Each point is reached from the start by the listed moves, each made once or not at all, plus a little noise. Say if it took an odd or an even number of moves. Then give how often each move was made.

Moves:
(1): [ 2.83 -0.75 -0.44]
(2): [-0.33  0.47 -2.68]
(3): [0.89 2.75 0.48]
Start: [-0.20 -0.47 -0.45]
Points:
[ 0.65  2.21 -0.02] => odd (0, 0, 1)
[ 3.53  1.73 -0.26] => even (1, 0, 1)
[ 2.96  2.26 -3.26] => odd (1, 1, 1)
[-0.49 -0.22 -3.02] => odd (0, 1, 0)

Moves:
(1): [ 2.29 -1.09 -0.49 -0.70 -0.43  0.42 -0.70 -0.85 -1.26]
(2): [-0.55  1.98  0.51 -0.15  0.01  1.02 -0.54  0.08 -1.80]
(3): [ 0.99 -0.83  1.44  0.20  1.14 -0.29 -0.88 -0.77 -1.20]
(4): [ 0.77  0.42 -1.43  1.98  1.38 -1.37  1.02  1.67 -1.71]
(5): [ 1.09  1.57  0.37 -1.29  1.37 -2.45 -0.72  0.00  1.49]
(6): [ 0.04 -1.18 -1.57 -0.25  2.42  2.43  0.29  0.79  0.73]
(7): [ 0.36  0.37  1.33 -0.85  2.00  0.58  2.87 -0.68  0.13]
(8): [ 0.60  0.24  1.36 -0.50 -0.75  0.59  0.24  1.78 -0.26]
Start: [ 0.98  1.60 -1.56  0.56  1.03 -0.74  0.64 -1.69  0.93]
Points:
[ 5.35  2.55 -2.90  0.31  6.86 -0.74 -0.95 -0.71 -2.93] => even (1, 1, 1, 1, 1, 1, 0, 0)
[ 1.38  5.10 -0.70 -0.86  2.31 -2.34 -0.62 -1.53  0.52] => even (0, 1, 0, 0, 1, 0, 0, 0)
[ 3.71  0.65 -0.20  1.12  7.29  1.02  4.08  1.13 -1.33] => odd (0, 0, 1, 1, 0, 1, 1, 1)
[ 3.59  2.59  1.76 -1.11  2.96 -2.67 -0.63 -0.81  0.92] => odd (0, 0, 1, 0, 1, 0, 0, 1)
[ 1.22  1.91 -0.20 -0.13  3.19 -0.21  3.54 -2.21  0.74] => odd (0, 0, 0, 0, 0, 0, 1, 0)

Moves:
(1): [ 2.59  0.60 -0.15 -0.52  0.30  1.14  0.46 -2.82 -0.32 -0.18  0.07  0.92
 -1.62]
(2): [ 2.12  3.58  0.22 -2.00  1.59  0.58  0.13  0.00 -0.30 -0.80  1.00 -0.32
 -0.84]
(3): [ 0.22  0.45  1.83 -0.75 -0.42  0.13  0.87 -0.21 -0.18  1.59 -0.62  0.25
 -1.06]
(4): [ 0.85  0.89  0.55  1.65 -0.15  0.18 -0.17 -0.34  0.86  0.38  1.04 -0.15
  0.89]
(5): [ 0.57 -0.35 -0.20 -0.27  2.09 -0.39  0.94  2.10 -0.62  1.62  1.17  1.89
  0.08]
(6): [-0.81  1.12 -0.63  0.50 -0.83  2.87  0.65  1.14 -1.32  1.12 -0.78 -0.43
  0.83]
(7): [-0.77  0.99  0.21  0.95 -0.77 -0.93  1.24  0.19  0.91  0.93 -1.64  1.93
  1.64]
(8): [ 1.40  0.05 -0.57 -0.46 -2.23 -1.26 -2.00  1.35 -0.43  0.58 -0.58  0.40
 -0.56]
(9): [ 0.03 -0.35 -0.48 -1.22  0.24  0.83 -0.92 -0.62  1.70  0.81  0.84  0.76
 -0.48]
(10): [-0.47  0.56 -2.17 -0.30 -0.33 -1.33  0.73 -2.21 -1.08  1.51  1.36 -1.46
  0.67]
(11): [ 0.19 -0.64  0.10 -0.85 -1.18 -0.09  3.34 -0.44  0.14 -1.09  1.54 -0.80
 -1.01]
(12): [-1.15  0.48 -0.56  0.03  0.46 -0.51  0.21 -1.43  0.16  0.30  2.15  1.49
 -2.66]
Start: [-0.01  1.24  1.14 -0.14  0.18 -1.21 -0.69 -0.30  0.22 -0.48 -1.29 -0.31
  2.51]
Points:
[ 5.02  6.61 -2.36 -3.90 -3.00  1.06  2.71 -3.28 -3.84  0.87  1.39 -2.33
 -0.36] => even (1, 1, 0, 0, 0, 1, 0, 1, 0, 1, 1, 0)
[ 2.07  6.45 -0.15  1.42 -3.59 -0.69  1.24 -3.90 -0.75  5.91 -0.05  3.02
  0.64] => even (1, 0, 1, 1, 0, 1, 1, 1, 0, 1, 0, 1)
[ 6.43  6.99  0.26 -3.18  0.67 -2.50  3.86 -4.77 -1.65  3.63  5.93  2.32
 -4.07] => odd (1, 1, 1, 1, 1, 0, 0, 1, 0, 1, 1, 1)

Moves:
(1): [ 2.15  1.74 -1.53 -1.51  0.61  0.93  1.18  1.28 -0.80  1.57  0.00 -2.35
 -0.05 -0.05 -0.70  0.02 -1.35 -0.35  0.93 -0.49]
(2): [-1.87  1.46 -1.61 -3.22  0.44 -2.61 -0.14  0.93  1.62  0.78  1.09  0.88
 -1.68 -0.16 -1.54  0.08 -1.54  0.94  0.25  1.93]
(3): [ 0.36  0.40  0.90 -2.10 -1.26  0.19 -0.17  0.31  1.19  1.49  0.93 -0.48
  0.60  0.42 -0.34  0.01  0.47  0.88 -2.12 -0.16]
(4): [ 0.63  1.40  2.22  1.08 -0.11 -1.84  1.32 -0.46 -0.55 -1.21  1.93 -0.93
  0.49 -0.72 -0.41  0.81 -0.34 -0.73  0.15 -0.85]
(5): [ 2.02 -2.30  0.10 -0.10  3.15  0.15 -0.63  0.53 -0.01  0.11 -0.27 -0.13
  1.42 -0.01  1.70 -1.18 -1.27 -0.33 -1.74 -0.37]
(6): [ 0.03 -0.48  0.77  0.36  1.39  1.00 -0.76 -0.18  0.95  1.11  0.86  0.02
  1.06  0.02  0.13 -0.59 -0.23  0.35  0.21  0.51]
(7): [-1.02 -0.84 -0.36 -0.42  1.18  0.93  2.98 -0.58  0.53 -2.51 -0.55  0.99
  0.78  0.64  1.42  1.44  0.12  0.41  0.88  0.07]
(8): [-1.51 -0.09 -0.07  0.07 -1.04 -0.30  1.04  1.96 -0.14 -0.58 -0.93  1.12
  0.01 -1.79 -0.80  0.86  0.87 -1.62  0.84 -0.23]
(9): [-0.19  0.10 -0.51  0.38 -0.99 -0.65  0.85  1.01  1.13  0.53 -0.21 -0.55
  0.31  0.53  0.94  0.05  0.36 -0.77 -0.26 -0.30]
(10): [-0.75  0.44 -0.23  0.66  0.23 -1.30  0.72 -0.11 -0.62  1.29 -0.78 -0.75
  1.68  0.33  0.99  0.26  1.11  0.41 -0.64 -0.10]
(11): [-0.33 -1.34 -1.27 -1.78 -1.10  0.47  0.21  1.22 -0.49  0.26  2.20 -0.68
 -0.04 -0.65 -0.18 -1.14  0.80  0.74 -1.84  1.94]
(12): [ 0.04 -0.34  0.02 -0.94  0.68  0.16 -0.03  0.88  0.01  2.07  0.11  0.63
 -1.15  0.49  0.16 -2.76  1.59  0.24 -0.88 -0.36]
(13): [ 1.95  0.21  0.21 -0.05 -0.19  0.07  0.72 -0.51  0.20 -0.57 -0.64  1.07
  1.61  0.96  0.10 -0.62 -0.03 -0.51  0.06  0.61]
(14): [-2.09  0.27 -0.69  1.51  0.31  1.20 -0.37 -0.64 -1.05  0.80  1.27 -0.19
  0.74  1.79 -1.41 -0.65 -1.48 -1.74 -3.13  0.74]
(15): [-0.08  0.45 -0.01 -0.37  0.44 -0.10 -0.30  0.15 -1.43  1.05  0.62  1.03
  0.05  0.97  1.14  0.72 -0.21 -1.44  0.98  0.47]
(16): [ 0.44 -1.03 -0.56  0.69  1.19  0.12 -1.33  0.54 -0.12 -0.36  1.38  0.65
  0.19  0.79 -1.16  0.90  0.51 -0.02  0.39 -0.42]
(17): [-1.03  1.85 -0.31 -0.73 -0.24  0.38 -0.70  1.11  0.32 -2.50 -0.44 -0.03
  0.42 -0.88  0.82 -0.83  1.27 -0.62 -0.18  0.03]
(18): [-0.56 -0.37  1.16  0.56  0.40  0.24  0.08  1.21 -0.56 -0.74 -0.13 -0.46
  0.11  0.90 -0.09 -0.79 -1.16  0.42 -1.39  0.79]
(19): [-0.97 -1.91  0.94 -1.54 -0.03 -1.03 -0.42  0.01  0.44 -0.98 -0.78 -1.02
  0.76  1.21 -1.48  0.09  0.45 -0.98  1.91 -0.17]
(20): [ 1.04  0.52  1.22  0.12  0.43 -0.16 -0.84 -0.01  0.65 -0.41 -0.62 -0.46
 -0.59 -0.71 -0.11  0.09  1.20 -1.01 -0.44  1.25]
Start: [ 0.25 -0.78 -1.94 -0.54  0.04  0.09  2.41 -0.63  0.89  0.05  0.66 -2.35
 -0.81  3.33  0.30 -0.66 -0.41 -1.14  0.79 -1.27]
Points:
[ 1.39 -0.63 -1.96  0.30  3.00 -0.40  5.22  3.97 -0.23  3.57  4.25 -7.12
  4.18  2.05  0.46 -1.98 -0.73 -6.28 -5.05  1.08] => even (1, 0, 0, 1, 1, 1, 0, 1, 1, 1, 1, 0, 0, 1, 0, 0, 0, 0, 0, 1)
[ 1.46 -0.28 -2.31 -9.49  3.26 -3.74  6.31  5.64  3.10 -3.58  3.14 -4.47
  4.75  2.79 -1.66  0.31  1.74 -3.81 -0.73  1.72] => even (1, 1, 1, 1, 1, 0, 1, 1, 0, 1, 1, 0, 1, 0, 0, 1, 1, 0, 1, 1)
[-5.60  3.23 -3.77 -5.09  0.16 -2.99  8.33  3.96  2.30 -4.09  1.68 -4.54
  0.78  4.11 -2.79  1.23 -2.09 -6.70  2.16 -0.65] => odd (1, 1, 0, 1, 0, 0, 1, 1, 1, 0, 0, 0, 0, 1, 0, 0, 1, 0, 1, 0)
[-4.00 -0.12 -0.92  0.03  2.70  1.05  6.22  4.73  1.01 -4.75  3.01 -5.11
  4.01  5.80 -2.39  0.65 -1.43 -6.72  1.18 -1.55] => odd (1, 0, 0, 1, 0, 1, 1, 1, 1, 0, 0, 0, 0, 1, 0, 1, 1, 1, 1, 0)

Moves:
(1): [ 0.63  1.24  0.72  0.85  1.95 -1.38  0.65 -0.50  0.98 -0.33 -0.43  0.67
 -1.04 -0.09  0.69 -0.62  1.64  0.97 -0.59 -0.27 -0.49 -0.14 -0.07 -0.26
  0.20]
(2): [ 0.41  1.22 -0.03 -0.33  0.94 -0.59  0.85 -0.59  0.14  0.30 -1.21  0.10
 -0.19 -0.13  0.77 -0.18  0.39 -0.29 -0.26 -0.03 -0.21 -0.10 -2.67  0.29
 -0.29]
(3): [ 0.50  0.50  0.06  0.85  0.81 -0.84 -0.10 -1.78  0.18 -1.33 -0.33 -0.04
  0.10 -1.12 -0.81  1.01  0.67  0.45  0.90  0.39 -0.21 -0.23 -0.05  1.37
 -0.14]
(4): [ 0.56 -0.89  0.54  0.16 -0.73 -1.31  0.79 -0.16 -0.95 -1.08  0.04 -1.02
 -0.75  0.28  0.25  0.13 -0.80 -0.46  0.67 -0.83 -1.18  0.10  1.21 -0.74
 -0.24]
(5): [ 0.27 -0.38  0.73  0.66  0.66  0.29  0.31 -0.86 -0.17  0.46 -0.03  0.13
 -1.14 -0.05  0.08  1.11 -0.99  0.30  0.74 -0.30 -0.68 -0.05  1.32  0.25
  0.94]
(6): [-0.26  0.10 -0.06  0.62  0.17 -0.98  0.29 -0.33  1.13 -0.18  0.26 -1.66
 -0.25  0.97  0.55  0.92 -0.81  0.17 -0.50 -1.17 -1.91 -0.09 -0.43  0.06
 -0.31]
(7): [ 0.38 -0.72 -0.98 -0.46  0.37  0.36 -0.30 -0.64  0.68 -0.70 -0.13  0.06
 -0.11 -0.65  0.17 -0.40 -0.50  0.01 -0.27 -0.19  0.53  0.17 -0.48 -1.03
  0.21]
(8): [-0.07  0.54 -0.41  0.57 -0.18 -0.20  0.26  0.45 -0.14 -0.16 -0.24  0.75
 -0.51  0.31  0.35  0.26 -0.31 -0.91 -0.25  0.21 -0.37  0.46 -0.64 -0.43
 -0.10]
(9): [ 0.10 -0.50 -0.61 -1.08  0.49 -1.43  0.34 -0.28  0.41 -0.19 -1.06 -0.58
 -0.08  1.74  1.94 -0.28 -1.52  0.09 -0.40 -1.76  0.68  1.17  0.17 -0.83
  0.60]
(10): [ 0.13  1.10  0.63 -0.75  1.05 -0.11 -0.99 -0.06 -0.59 -1.35 -0.77  0.43
  0.10 -1.91 -0.71  0.35 -0.70  0.78  0.15 -0.10  0.45  0.64 -0.24 -1.13
  0.49]
(11): [-0.86 -1.26 -0.27 -0.06 -0.14  0.03  0.64  0.51 -0.59 -0.05  0.65 -0.19
 -0.68 -0.27 -0.90  0.36 -0.29 -0.35 -0.19 -0.59 -0.16 -0.16  0.66  0.58
  0.35]
(12): [ 0.64 -0.04 -0.77 -0.07 -0.24 -1.91  1.26 -1.13  1.21 -0.97  0.10 -0.79
  0.15  1.39 -0.05  0.11 -1.65  0.03 -1.01  0.69 -0.51  1.63 -1.39 -0.24
 -0.14]
(13): [ 0.92 -1.61 -0.44 -0.55 -0.30 -1.48 -0.74 -0.18 -0.92  0.52 -1.40  0.78
  0.57  0.06  0.57 -1.46  0.52 -0.22  0.32  0.28 -0.17  1.65 -0.21 -0.89
 -0.47]
(14): [-0.77  0.14  0.44  0.81  0.26 -0.22 -0.02  0.15 -0.18  0.42 -1.11 -0.74
  0.10  0.19  1.88 -0.19 -1.47 -0.85 -1.57 -0.38 -0.69 -0.74  1.04  1.49
  0.18]
(15): [-0.59  0.28 -0.50 -0.63 -0.35  0.17  0.26  0.96 -0.76  0.79  1.19 -0.04
  1.07  0.36  0.57  0.27 -0.56 -0.04 -0.31  0.23  0.21 -0.20  0.14 -0.13
 -1.15]
(16): [ 0.62  0.13 -1.33 -0.13 -0.66 -0.05  0.12  0.72  0.03  0.35  0.40 -0.12
  0.40 -0.55 -0.02 -0.25 -0.04 -0.20  0.10 -0.18  0.68 -0.30 -1.16 -0.18
 -0.28]
(17): [-0.16 -0.02  1.11 -1.68 -0.32  0.49 -0.44  1.42  0.33  0.45 -0.72  1.72
  0.72 -1.23  0.18 -1.08  0.13 -1.11  0.60 -0.51  0.96 -1.35  0.83  1.18
  0.48]
(18): [-0.09  0.95 -0.19 -0.96  1.47 -0.33 -0.26  0.53  0.69  1.25 -1.27  0.42
 -1.11 -1.25  0.60 -0.71  0.70 -0.46  0.40 -0.19  1.00 -0.34  1.04 -0.13
 -0.01]
(19): [-0.58 -0.18 -0.71  0.30 -0.66  1.02  0.53 -1.81  0.68 -0.95 -0.74  0.38
  0.13 -0.69 -0.14 -0.55  0.72  1.70  1.46  1.51 -0.17  1.57  0.05 -1.55
  1.10]
(20): [-0.63  0.51  0.30  0.22 -0.20 -0.48 -0.10 -0.89  0.12  0.14 -0.36 -0.11
 -0.80 -0.71  0.12  0.19  0.64  0.85 -0.39 -0.17  0.51  0.26 -0.52  0.32
 -0.68]
(21): [ 0.22 -1.56  1.16  1.41  3.00 -1.84 -0.36 -1.16 -0.04  0.93 -1.74  0.27
 -1.25  0.34  1.27 -2.59 -1.02 -0.27  1.28 -1.82 -0.05  0.80  0.72 -0.68
  0.87]
(22): [ 0.25 -0.06  0.60 -0.68 -0.23  0.54 -0.58 -0.35 -0.17 -0.37  0.34 -0.31
 -0.89 -1.12 -0.37 -0.40  1.01 -0.34  0.45  0.06 -0.33  1.09  0.12 -0.02
  0.22]
(23): [-0.08 -0.11 -1.01 -0.38 -0.18  0.52 -0.52  0.04  0.33 -0.34 -0.42  0.20
 -0.86 -0.28 -0.09 -0.25 -0.48  0.87  1.01  0.59  0.38  0.36  0.54 -0.05
  0.16]
(24): [ 0.54  1.43 -0.50  0.44 -0.41 -0.34  0.10 -0.11 -0.57  0.25 -0.37  0.93
  0.30 -0.12 -0.42 -0.76  0.36 -0.20 -0.45 -0.32 -0.68 -0.65  0.24  0.52
 -0.75]
Start: [-1.48  0.06 -1.49  0.43  1.24 -1.53 -0.44  0.99  0.26 -0.81 -0.67  0.24
  0.17 -0.09  0.27  0.18  1.10 -0.88 -0.19  1.18  0.05 -1.89 -0.20 -0.03
  0.29]
Points:
[-2.33  2.44 -4.66 -2.37  4.25 -3.76  0.88 -0.90  1.50 -1.60 -4.13  0.08
 -0.67 -2.00  2.69 -0.75 -0.98  0.59 -0.50 -1.50 -0.29  0.13 -1.68 -3.35
  0.42] => even (0, 1, 0, 0, 0, 1, 1, 0, 1, 1, 1, 0, 0, 0, 1, 0, 0, 1, 1, 0, 0, 0, 0, 1)
[-0.97  0.33 -2.96  0.56  5.67 -6.25 -2.44 -0.92 -1.94 -0.08 -5.75  2.29
 -2.54 -6.49  2.66 -4.18  0.13 -2.63 -0.07 -1.53  0.81  0.73  0.58 -0.28
 -0.91] => even (0, 0, 1, 0, 0, 0, 1, 1, 0, 1, 1, 0, 1, 1, 1, 1, 0, 1, 0, 1, 1, 1, 0, 1)
[-0.17  1.34 -1.04 -0.60  5.06 -8.80  0.49 -4.16  2.26 -4.29 -9.39  2.44
 -4.24 -3.41  5.11 -1.85 -1.92  1.22  1.83  0.19 -0.40  3.10  2.77 -1.70
  2.73] => odd (1, 0, 1, 1, 1, 0, 0, 1, 1, 1, 0, 1, 1, 1, 0, 0, 1, 1, 1, 1, 0, 0, 1, 0)
[-0.80 -2.11  0.29 -0.13  6.51 -6.33 -1.95  0.65  0.84 -1.15 -5.23  2.59
 -2.54 -2.52  1.78 -4.22  0.16 -0.05  1.97 -2.41 -1.01 -0.27  1.60 -1.05
  1.97] => even (1, 0, 0, 0, 0, 1, 0, 0, 0, 1, 1, 0, 1, 0, 0, 0, 1, 0, 0, 0, 1, 0, 1, 0)
[ 1.16  1.75 -5.02 -2.85  3.82 -8.19  0.24 -1.82  1.87 -4.04 -7.71  2.51
 -0.14 -3.94  4.95 -4.47 -1.86  0.61  0.89  0.03  0.71  1.37  1.34 -2.66
  0.58] => even (1, 0, 1, 1, 0, 0, 1, 0, 1, 1, 0, 1, 1, 1, 1, 1, 1, 1, 1, 0, 0, 0, 1, 1)
[-0.27  1.15 -1.43  2.01  9.49 -7.62  0.58 -2.19  0.79 -2.23 -5.53 -0.86
 -6.88 -5.09  4.59 -1.08 -2.45 -1.48  1.46 -3.43 -2.94 -0.51  0.86 -0.81
  1.35] => odd (1, 1, 1, 1, 1, 1, 1, 1, 0, 1, 1, 0, 0, 1, 1, 1, 0, 1, 0, 0, 1, 1, 1, 0)
